Each row of a before or after table is a point. The points were changed in one or more steps. Then noise was added and the rows were shuffled. The steps act on columns, c1 being the first. What was done? A step turns or swaps two columns, mirrors them in a line or flattens them onto one, adds a multiple of one to another, or multiplies or shifts one. Angles are multiples of 10 degrees, from the lower column toward the higher: turns from -170 to 170, lines from 10 to 170 but not 90. Use the fewest steps. Two steps may share a column if one is a turn and the other turns, adds or multiplies; they go together, in the order done. Otherwise the lowest column goes first.

Before, 12 rows:
-0.22 +0.08 +0.69
+0.37 -0.70 +0.21
-0.02 +0.08 +0.18
-0.56 -0.34 +0.31
+0.27 -0.61 +0.31
-0.14 +0.01 +0.28
+0.46 -0.24 +0.17
+0.42 -0.30 -0.37
+0.22 +1.25 -0.18
-0.63 -0.01 +0.38
+0.67 -0.13 +0.48
+0.40 -0.71 +0.27
After:
+0.45 -0.08 -0.58
+0.17 -0.06 -0.22
-0.50 +0.04 -0.67
+0.18 +1.25 +0.11
-0.55 -0.08 +0.22
-0.35 -0.51 -0.36
-0.48 -0.54 -0.35
+0.06 +0.00 -0.17
-0.51 -0.56 -0.36
+0.67 -0.29 -0.13
-0.41 -0.10 -0.31
+0.47 -0.52 -0.10
Steps: turn c1 and c3 by -160 degrees; turn c1 and c2 by -20 degrees

Before (14 x 4):
+0.44 +0.36 +0.01 -0.34
+0.12 -0.27 -0.15 -0.56
+0.29 -0.32 +0.07 -0.21
-0.13 -0.12 -0.16 -0.55
+0.52 +0.47 -0.29 -0.06
+0.25 -0.09 -0.38 +0.75
-0.27 +0.17 -0.08 +0.14
+0.15 +0.26 -0.45 -0.41
+0.20 -0.29 -0.40 -0.35
-0.03 -0.35 +1.09 -0.40
+0.38 -0.22 -0.44 +0.82
-0.20 -0.18 -0.03 +0.54
-0.74 -0.30 -0.27 -0.36
+0.49 +0.06 +1.18 -0.32
After (14 x 4):
+0.09 -0.16 +0.21 +0.81
+0.32 -0.15 +0.72 -0.08
-0.41 -0.09 +0.17 -0.05
-0.60 +0.23 -0.18 +0.19
+0.62 +0.01 -1.18 -0.01
-0.19 -0.15 -0.26 +0.09
+0.89 -0.23 -0.77 -0.07
+0.09 +0.07 +0.26 +0.42
-0.22 -0.06 +0.02 -0.27
+0.10 -0.05 +0.18 -0.27
-0.28 +0.16 -0.30 +0.01
-0.64 -0.09 -0.06 +1.08
-0.44 +0.14 +0.20 -0.09
-0.42 -0.08 +0.07 +1.10
Steps: turn c1 and c3 by -130 degrees; multiply c2 by 0.4; shift c4 by +0.30

Before (13 x 6):
+0.05 +0.00 -0.23 +0.20 -0.33 -0.35
-0.16 -0.11 -0.13 +0.14 +0.57 -0.21
+0.08 -0.11 -0.03 -0.53 -0.42 -0.14
-0.25 +0.26 -0.29 +0.20 -0.20 -0.35
-0.21 +0.45 +0.14 -1.69 +0.12 +0.29
-0.28 +0.70 -0.36 +0.10 -0.32 -0.17
+0.15 +0.55 -0.30 +0.12 -0.44 -0.34
+0.58 +0.25 -0.21 +0.35 -0.23 -0.32
+0.07 +1.64 -0.10 +0.23 -0.26 +0.13
-0.18 +1.22 +1.05 +0.21 +0.67 -0.08
-0.16 +0.12 -0.23 -0.13 +0.13 -0.28
-0.21 -0.11 +1.05 +0.20 +0.04 -0.07
-0.25 +0.16 +0.12 +0.15 -0.01 +0.26
After:
+0.19 -0.69 -0.21 -1.67 +0.15 -0.42
-0.10 -1.62 -0.05 +0.24 -0.18 +0.46
+1.09 +0.29 -0.20 +0.16 +0.03 +0.06
-0.19 +0.21 +0.61 +0.32 -0.21 +0.80
-0.27 +0.54 +0.05 +0.18 -0.26 +0.80
-0.08 +0.24 +0.09 -0.42 -0.35 +0.21
-0.30 -0.02 +0.16 +0.07 -0.40 +1.01
-0.17 +0.30 -0.11 -0.11 +0.18 +0.65
-0.28 +0.27 -0.23 +0.20 -0.26 +0.91
-0.35 -0.42 -0.27 +0.15 -0.30 +0.72
+0.98 -0.98 -0.20 +0.18 +0.68 +0.68
+0.12 -0.41 -0.21 +0.19 -0.02 -0.52
-0.13 +0.32 -0.21 +0.11 +0.56 +0.46
Steps: swap c1 and c3; multiply c6 by 2.5; turn c2 and c6 by 150 degrees

Before:
-0.16 +0.95 +1.17 +0.05 -0.39 +0.13 +0.09 -0.32
+0.47 -0.10 -0.21 -0.18 +0.11 -0.23 -0.18 -0.52
+0.05 +0.51 +0.91 +0.50 -0.15 -0.05 -0.16 +0.18
-0.91 +0.32 +0.26 +0.36 +0.18 +0.30 +0.07 -0.55
+0.09 -0.30 +0.10 -0.60 +0.48 -0.70 -0.13 -0.26
-0.34 +0.41 -0.29 -0.63 +0.50 -0.33 +0.47 +0.21
+0.48 -0.13 +0.46 -0.81 -0.55 -0.38 -0.12 +0.41
-0.53 +0.58 +0.18 -0.77 +0.54 -0.11 +1.11 +0.28
-0.28 +0.49 +0.52 +0.00 +0.41 +0.47 -0.27 -0.24
+0.18 +0.30 -0.03 -0.76 -0.06 -0.74 -0.29 +0.27
After, 10 rows:
+0.32 +0.64 +0.22 -0.62 +0.23 +0.00 -1.17 +0.45
-0.13 +0.37 +0.33 -0.53 -0.02 -0.66 +0.31 +0.56
-0.01 +0.54 +0.81 +0.32 -0.06 +0.41 +0.17 -0.40
-0.07 -0.39 +0.44 -0.51 +0.19 -0.56 +0.16 +0.33
-0.42 -0.34 -0.07 -0.40 +0.04 -0.30 +0.26 -0.20
-0.44 +0.10 +0.60 -0.36 -0.21 -0.11 +0.20 +0.83
+0.89 +0.00 +0.07 -0.14 +0.07 +0.40 -0.24 -0.70
+0.33 +0.31 +0.21 -0.30 +0.16 +0.65 +0.22 -0.33
+0.26 +0.45 -0.09 -0.50 +0.21 -0.43 -0.52 +0.39
+0.14 +0.66 +0.95 -0.44 -0.16 +0.69 -0.12 -0.61
Steps: turn c1 and c7 by 170 degrees; turn c2 and c8 by -30 degrees; turn c4 and c8 by -40 degrees; turn c3 and c6 by 30 degrees; multiply c5 by 0.4

Before (9 x 9):
-0.54 +0.12 -0.49 -0.28 -0.36 -0.12 -0.10 +1.08 -0.31
-0.49 +0.28 -0.13 -0.25 -0.43 +0.47 -0.02 +0.64 +0.23
-0.21 -0.02 -0.33 -0.72 +0.10 +0.11 -0.30 +0.48 +0.02
-0.40 -0.13 -0.42 +0.35 +0.82 +0.22 +0.56 -0.54 -0.37
-0.74 +0.40 -0.37 -0.31 -0.34 -0.29 -0.44 +0.40 +0.16
+0.00 +0.33 -0.71 +0.01 -0.21 +0.13 -0.35 +0.55 +0.09
-0.48 -0.23 -0.52 +0.35 +0.99 -0.14 +0.60 +0.15 +0.43
-0.40 -1.03 -0.10 +0.65 +0.46 +0.58 -0.38 -0.52 -0.29
-0.44 -0.63 -0.92 +0.20 +0.54 -0.01 +0.88 -0.48 +0.22
After, 9 rows:
-1.00 -0.70 +0.23 +0.62 +0.45 +1.60 +0.81 +0.91 -0.29
-1.24 +0.69 -0.21 -0.15 -0.43 +1.09 +0.89 -0.19 +0.22
-0.51 +0.47 -0.63 -0.48 +0.11 +0.45 -0.03 +0.12 +0.02
-1.11 -0.58 -0.71 +0.64 +0.53 -0.58 +0.65 +0.54 +0.20
-1.35 +1.08 -0.57 +0.00 -0.38 -0.22 -0.31 +0.09 -0.30
-0.99 -0.56 -0.19 +0.53 +0.82 +0.15 +0.85 +0.03 -0.38
+0.00 +0.58 -0.61 +0.36 -0.22 +0.54 +0.00 -0.22 +0.10
-1.87 +0.47 -0.48 -0.09 -0.36 -0.39 -0.89 -0.33 +0.18
-1.20 +0.10 -0.27 +0.56 +0.98 -0.72 +0.21 +0.27 +0.45
Steps: multiply c1 by 2.5; turn c2 and c8 by -80 degrees; turn c3 and c4 by -30 degrees; multiply c6 by 3; turn c6 and c7 by 40 degrees

Before (11 x 11):
-0.40 -0.10 -0.39 +0.61 -0.21 +0.05 +0.07 -0.28 +0.22 +0.21 -0.38
+0.32 -0.17 -0.67 +0.77 -0.56 +0.18 +0.21 -0.11 -0.08 +0.52 -0.07
-0.25 +0.95 +0.83 -0.13 -0.50 +0.06 -0.03 -0.29 -1.06 +0.27 +0.50
-0.25 +0.54 -0.51 +1.10 +0.05 +0.13 +0.19 -0.44 -0.03 +0.33 +1.01
-0.14 +1.30 -0.26 -0.24 -0.42 +0.12 +0.09 -0.82 -0.01 +0.27 -0.26
+1.22 +0.19 -0.38 -0.52 +0.91 +0.08 -0.02 -0.11 +0.05 +0.05 -0.31
-0.19 +0.02 -0.42 +0.00 -0.35 +0.38 -0.08 -0.01 -0.01 +0.61 +0.08
-0.16 -0.14 -0.39 -0.37 +0.08 +0.03 +0.89 -0.09 -0.30 +0.21 -0.22
+0.11 +1.32 +0.81 -0.46 -0.42 +0.44 +0.26 -0.12 +0.10 +0.00 -0.22
-0.08 +0.25 -0.16 -0.53 -0.58 +0.12 +0.32 -1.20 +0.18 +0.23 -0.13
-0.10 -0.12 -0.63 -0.15 -0.60 +0.30 +0.15 -0.24 -0.13 -0.23 -0.20
After, 11 rows:
+0.02 +0.13 -0.01 +0.02 +0.24 +0.11 +0.28 -0.25 +0.13 +0.28 +0.59
-0.02 +0.16 -0.87 +0.70 +0.27 +0.16 +0.60 +0.24 +0.25 +0.34 +0.85
-0.11 -0.29 -0.77 +0.61 -0.49 +0.17 +0.66 -0.04 -0.34 +0.52 +0.07
+0.22 -0.14 -0.49 +0.41 -0.19 +0.05 +0.22 -0.19 +0.39 +0.21 +0.05
-0.14 -0.31 -0.30 +0.26 -0.48 +0.30 +0.41 -0.11 +0.11 -0.23 +0.10
+0.08 +0.16 +0.71 -0.60 +0.24 +0.47 +0.82 -0.10 -0.12 +0.00 +0.00
-1.05 +0.07 +0.56 -0.47 +0.05 +0.06 -0.10 +0.13 +0.25 +0.27 +0.51
+0.03 +0.44 +0.05 -0.03 +0.77 +0.08 -0.03 -0.13 -1.22 +0.05 -0.06
+0.01 -0.16 -0.24 +0.25 -0.28 +0.38 -0.24 +0.04 +0.18 +0.56 +0.04
+0.15 -0.17 +0.15 -0.15 -0.33 +0.12 +0.98 -0.26 +0.07 +0.24 +0.96
-0.32 +0.03 -0.05 +0.06 -0.03 +0.04 +2.67 -0.09 +0.14 +0.20 -0.06
Steps: turn c1 and c9 by -90 degrees; flatten c2 and c5 onto the line at 60 degrees; flatten c3 and c4 onto the line at 140 degrees; multiply c7 by 3; turn c8 and c11 by -60 degrees; multiply c8 by 0.4

Before, 8 rows:
+0.01 -0.06 -1.04 +0.64 -0.08 -0.13 -0.04 +0.37 -0.16 +0.44 +0.33 +0.42
-0.24 +0.06 -0.54 -0.22 -0.86 +0.33 -0.74 -0.01 +0.30 -0.39 +0.58 +0.32
-0.07 -0.75 -0.22 +0.03 +0.39 -0.20 +0.07 +0.19 +0.01 +0.06 -0.85 +0.60
-0.20 -0.36 -0.42 -0.08 +0.12 +0.41 -0.31 +0.60 +0.41 -0.04 -0.15 -0.01
+0.54 +0.32 -0.04 -0.15 -0.15 +0.75 -1.26 -0.26 -0.23 -0.95 -0.74 -0.28
+0.12 -0.33 -0.53 -0.62 +0.18 +0.00 -0.52 +0.34 -0.61 -0.72 +0.20 +0.75
+0.59 +0.25 -0.23 -0.18 +0.79 -0.33 -0.27 -0.10 +1.00 -0.02 +0.47 +0.06
+0.38 +0.82 -0.06 +0.35 -0.38 +0.01 -0.56 +0.20 -0.70 -0.26 +0.04 +0.09
After, 8 rows:
+0.03 -0.46 -0.21 +0.83 +0.11 +0.61 -0.07 +0.20 -0.35 +0.01 -0.14 +0.31
+0.01 -0.56 -0.43 +0.17 +0.42 -0.11 +0.24 +0.44 +0.04 -0.24 +0.02 -0.30
+0.39 +0.64 -0.06 -0.10 -0.78 -0.52 +0.55 -0.07 +0.15 -0.24 -0.33 -0.22
+0.54 +0.04 -1.06 -0.43 -0.16 +0.15 -0.30 +0.36 +0.00 -0.31 -0.55 +0.12
+0.59 -0.23 -0.04 +0.74 -0.26 -0.78 +1.53 -0.89 +0.06 -0.35 +0.03 -0.58
+0.39 -0.26 -0.53 -0.09 -0.51 +0.21 +0.91 +0.08 -0.38 +0.07 +0.65 +0.45
+0.03 -0.19 -0.55 -0.54 -0.01 -0.29 +0.76 -0.36 +0.91 -0.31 +0.30 +0.04
+0.72 +0.38 -0.24 -0.44 +1.22 +0.10 +0.19 -0.20 -0.41 -0.20 +0.25 -0.25
Steps: add -0.5 times c3 to c1; mirror c2 and c6 in the line at 160 degrees; mirror c4 and c11 in the line at 130 degrees; turn c5 and c9 by -70 degrees; add 0.5 times c7 to c8; turn c7 and c10 by 130 degrees; shift c12 by -0.30

Before (14 x 18):
-0.08 +0.11 -0.27 -0.49 -0.01 -0.08 -0.08 -0.66 +0.03 -0.04 +0.24 +0.04 +0.30 -0.32 +0.76 +0.49 -0.68 +0.15
+0.29 -0.40 +0.42 -0.11 -0.42 -0.19 +0.34 +0.13 +0.26 -0.42 -0.74 +0.19 +0.25 -0.10 +0.11 -0.32 -0.34 -0.34
+0.79 +0.35 +0.11 -0.23 +0.24 -0.15 +0.11 +0.05 +0.36 -0.41 -0.55 +0.21 -0.21 +0.23 +0.16 +0.03 -0.28 +1.19
+0.05 +0.35 -0.35 +0.06 +0.19 +0.34 +0.05 +0.22 -0.05 +0.04 +0.09 +0.36 +0.24 +0.00 +0.24 -0.63 +0.02 -0.12
-0.15 +0.40 +0.17 +0.03 +0.22 +0.27 -0.12 -0.68 +0.15 -0.52 +0.25 -1.54 -0.59 +0.63 +0.04 +0.32 -0.50 -0.29
-0.22 -0.09 +0.37 -0.09 +0.16 +0.46 -0.25 +0.04 +0.14 +0.05 -0.21 +0.52 -1.27 +0.04 +0.80 +0.31 -0.40 -0.15
+0.15 +0.34 +0.46 -0.07 +0.14 -0.29 -0.11 -0.61 +0.31 +0.00 +0.75 -0.06 +0.19 -0.26 +0.52 +0.13 +0.06 -0.13
+0.54 +0.36 +0.28 -0.02 -0.31 -0.50 -0.16 +0.14 -0.71 +0.07 +0.61 +0.41 -0.13 -0.37 +0.32 +0.33 -0.70 +0.35
-0.17 +0.35 +0.43 -0.75 +0.19 +0.19 -0.11 -0.26 -0.11 +0.01 +0.59 +0.07 +0.05 -0.33 -0.16 +0.28 -0.55 +0.08
-0.30 -1.43 +0.03 +0.23 -1.29 -0.12 +0.15 -0.31 -0.35 -1.11 -0.18 +0.36 +0.20 -0.18 -0.15 -1.92 -0.21 -0.02
-0.15 +0.30 +0.29 +0.33 +0.05 +0.48 -0.22 -0.61 -0.88 -0.08 -0.10 +0.07 +0.24 +0.36 -0.12 -0.11 +0.50 +0.00
-0.10 +0.24 +0.26 -0.44 +0.16 +0.33 -0.18 +0.23 -0.45 -0.89 +0.18 -0.59 -0.24 -0.60 +0.92 +0.32 -0.43 +0.96
+0.18 -0.84 -0.09 -0.01 -0.45 -0.16 -0.50 +0.09 +0.14 -0.02 +0.01 +0.40 +0.09 -0.65 -0.19 -0.23 -0.19 -0.18
+0.67 +0.16 -0.32 +0.08 +0.19 +0.59 +0.65 -0.24 +0.45 -0.65 +0.65 +0.22 +0.24 -0.47 +0.03 +0.31 -0.34 +0.09
After:
+0.83 +0.34 +0.09 -0.22 -0.02 -0.28 +0.03 +0.26 +0.32 +0.19 +0.36 +0.24 +0.24 +0.26 +0.07 +0.40 -0.42 +1.17
-0.07 +0.23 +0.29 -1.63 +0.26 -0.04 -0.19 +0.14 -0.41 +0.26 +0.11 -0.59 +0.87 -0.63 -0.39 -0.31 -0.89 +0.98
-0.20 -0.07 +0.39 -1.12 +0.29 +0.22 +0.01 +0.04 +0.15 +0.40 +0.39 +0.51 +1.43 +0.04 +0.43 -0.06 -0.02 -0.15
+0.22 -0.83 -0.07 +0.30 +0.28 -0.12 -0.25 -0.53 +0.14 +0.19 -0.17 +0.42 -0.15 -0.65 +0.03 +0.13 -0.02 -0.24
+0.03 +0.38 -0.38 -0.57 +0.00 +0.31 -0.13 +0.30 -0.09 -0.02 -0.53 +0.36 +0.04 -0.02 -0.31 +0.33 +0.06 -0.09
-0.29 -1.45 +0.05 +0.75 -0.56 +0.06 -0.11 -1.18 -0.34 +0.05 -1.36 +0.35 -0.21 -0.20 -0.10 +1.38 -1.10 +0.00
-0.16 +0.30 +0.30 -0.18 +0.24 +0.58 +0.55 -0.23 -0.88 -0.51 -0.02 +0.07 -0.22 +0.34 -0.10 +0.13 +0.01 +0.00
-0.05 +0.09 -0.29 -1.02 +0.05 -0.40 +0.57 -0.25 +0.03 +0.64 +0.21 +0.05 +0.41 -0.29 -0.76 -0.51 -0.18 +0.12
+0.31 -0.39 +0.36 +0.11 -0.45 -0.19 -0.24 -0.26 +0.30 +0.31 +0.23 +0.14 -0.12 -0.06 -0.26 +0.72 -0.45 -0.38
-0.14 +0.39 +0.42 -2.11 +0.19 -0.35 +0.30 +0.05 -0.10 +0.54 -0.15 +0.06 -0.13 -0.33 +0.09 -0.66 -0.09 +0.09
+0.65 +0.16 -0.30 -0.97 -0.52 +0.50 +0.33 +0.30 +0.43 +0.20 -0.16 +0.24 -0.11 -0.46 -0.19 -0.69 -0.72 +0.09
+0.15 +0.33 +0.50 +0.40 +0.14 -0.23 +0.53 -0.09 +0.32 -0.08 -0.37 -0.07 +0.26 -0.22 -0.47 -0.71 +0.03 -0.15
-0.15 +0.41 +0.15 -0.46 +0.16 +0.21 +0.69 -0.06 +0.16 +0.39 +0.11 -1.53 +0.42 +0.70 +0.45 -0.39 -0.58 -0.29
+0.52 +0.37 +0.25 +0.93 +0.03 -0.40 -0.24 -0.27 -0.69 +0.72 -0.12 +0.44 +0.32 -0.36 -0.11 -0.71 -0.06 +0.38
Steps: turn c4 and c6 by 40 degrees; multiply c4 by 3; turn c5 and c7 by 70 degrees; turn c7 and c8 by 70 degrees; turn c10 and c17 by 80 degrees; turn c11 and c16 by -130 degrees; turn c13 and c15 by -130 degrees

Before:
-0.31 -0.30 -0.26 -0.41 +0.10 -0.19 +0.22 +0.30 -0.32 -0.14 -0.12 +0.28 +0.57 -0.24 -0.46 +0.11 -0.16 -0.06 -0.44 -0.84
-0.55 +0.55 +0.11 -0.75 +0.30 +0.07 -0.58 +0.32 -0.91 +0.33 -0.09 +0.15 +0.63 -0.36 +0.32 +0.16 +0.39 -0.39 -0.73 -0.18
-0.34 -0.07 -0.04 -0.76 +0.53 -0.34 +0.68 -0.12 +0.14 +0.60 +0.29 +0.04 +0.66 +0.09 -0.12 -0.38 -0.37 -0.18 +0.01 +0.74
-0.29 +0.19 +0.59 -0.21 -0.19 +0.28 -0.62 -0.85 -0.28 -0.20 +0.14 -0.06 +0.24 -0.16 +0.10 -0.25 -0.96 +0.07 -0.25 -0.43
-0.76 -0.72 +0.23 -0.13 -0.31 +0.43 +0.13 +0.86 +0.11 -0.70 +0.52 -0.64 +0.30 +0.60 +0.38 -0.67 +0.26 +0.94 +0.43 +0.04
-0.30 -0.30 +0.53 +0.10 -0.46 -0.58 -0.59 -0.70 -0.09 -0.01 -0.38 -0.88 -0.16 -0.80 -0.18 -0.28 +0.03 -0.13 -0.73 -0.17
-0.90 +0.53 -0.11 -0.47 +0.30 +0.11 +0.13 +0.38 -0.10 -0.12 +0.22 +0.53 -0.61 -0.08 +0.23 -0.77 -0.24 -0.01 -0.24 +0.19
+0.23 +0.69 -0.28 -0.51 +0.03 +0.29 +0.15 +0.47 -0.14 -0.82 +0.53 -0.23 +0.29 -0.48 -0.10 +0.35 -0.67 +0.15 -0.43 -0.31
+0.45 +0.53 -0.43 -0.35 +0.06 -0.28 +0.12 -0.01 -0.13 -0.22 +0.40 -0.04 +0.17 +0.88 +0.03 -0.82 -0.60 +0.04 +0.92 +0.22
-0.81 +0.15 -0.17 -0.06 -0.57 +0.08 -0.30 -0.73 +0.26 -0.12 -0.59 +0.57 +0.19 -0.53 -0.13 -0.08 -0.94 +0.22 -0.27 +0.42
+0.60 -0.38 +0.42 +0.20 -0.20 +0.59 +0.87 -0.63 -0.18 +0.03 +0.44 +0.19 -0.09 -0.22 -0.44 -0.43 -0.26 -0.20 +0.17 +0.39
+0.25 +0.45 -0.41 -0.70 -0.16 +0.40 +0.49 +0.14 +0.44 +0.39 -0.40 -0.30 +0.20 +0.02 +0.09 +0.11 -0.92 -0.06 +0.51 +0.05
After:
-0.90 +0.53 -0.23 -0.48 +0.30 +0.08 +0.12 +0.38 +0.13 +0.05 +0.23 +0.53 -0.61 -0.08 -0.14 -0.52 -0.12 -0.12 -0.09 +0.52
-0.33 -0.06 -0.26 -0.80 +0.56 -0.33 +0.68 -0.16 +0.76 -0.45 +0.30 +0.05 +0.66 +0.08 -0.04 -0.27 -0.23 +0.45 +0.03 +0.77
+0.20 +0.71 -0.62 -0.49 +0.04 +0.27 +0.13 +0.47 -0.29 +0.54 +0.53 -0.26 +0.32 -0.51 -0.46 +0.27 -0.33 -0.62 -0.01 -0.12
-0.28 -0.31 -0.35 -0.42 +0.09 -0.18 +0.25 +0.24 -0.89 +0.02 -0.09 +0.26 +0.59 -0.21 -0.59 +0.09 +0.02 -0.17 +0.08 -0.42
-0.57 +0.54 +0.33 -0.72 +0.31 +0.07 -0.61 +0.29 -0.60 -0.48 -0.08 +0.17 +0.61 -0.37 -0.56 +0.10 +0.23 +0.08 -0.17 +2.09
+0.26 +0.46 -0.91 -0.70 -0.15 +0.38 +0.47 +0.19 +0.26 -0.25 -0.41 -0.32 +0.19 +0.03 +0.52 +0.07 -0.47 +0.35 +0.03 -1.06
-0.81 +0.15 -0.74 -0.02 -0.60 +0.10 -0.29 -0.72 +0.50 +0.25 -0.61 +0.58 +0.16 -0.54 -0.28 -0.09 -0.61 +0.02 +0.03 -0.07
-0.78 -0.70 +0.35 -0.16 -0.32 +0.42 +0.13 +0.86 +0.08 +1.17 +0.51 -0.66 +0.29 +0.60 +0.52 -0.45 +0.05 -0.13 -0.05 -0.24
-0.31 +0.21 -0.16 -0.18 -0.19 +0.25 -0.63 -0.83 -0.50 +0.15 +0.14 -0.05 +0.25 -0.14 -0.23 -0.20 -1.10 -0.15 -0.06 +0.08
+0.55 -0.39 +0.17 +0.22 -0.20 +0.53 +0.91 -0.60 +0.26 -0.18 +0.43 +0.18 -0.08 -0.22 +0.01 -0.28 -0.47 -0.07 +0.20 +1.04
+0.46 +0.52 -0.70 -0.32 +0.06 -0.25 +0.14 -0.02 +0.13 +0.12 +0.43 -0.04 +0.18 +0.88 +0.87 -0.57 -0.21 -0.19 +0.16 +0.65
-0.28 -0.31 +0.41 +0.07 -0.45 -0.60 -0.60 -0.69 -0.20 -0.12 -0.36 -0.88 -0.16 -0.80 -0.73 -0.21 -0.35 -0.07 -0.06 -0.01
Steps: turn c3 and c17 by -40 degrees; turn c9 and c20 by -60 degrees; multiply c20 by 3; mirror c10 and c18 in the line at 60 degrees; turn c15 and c19 by -70 degrees; multiply c19 by 0.4; multiply c16 by 0.7
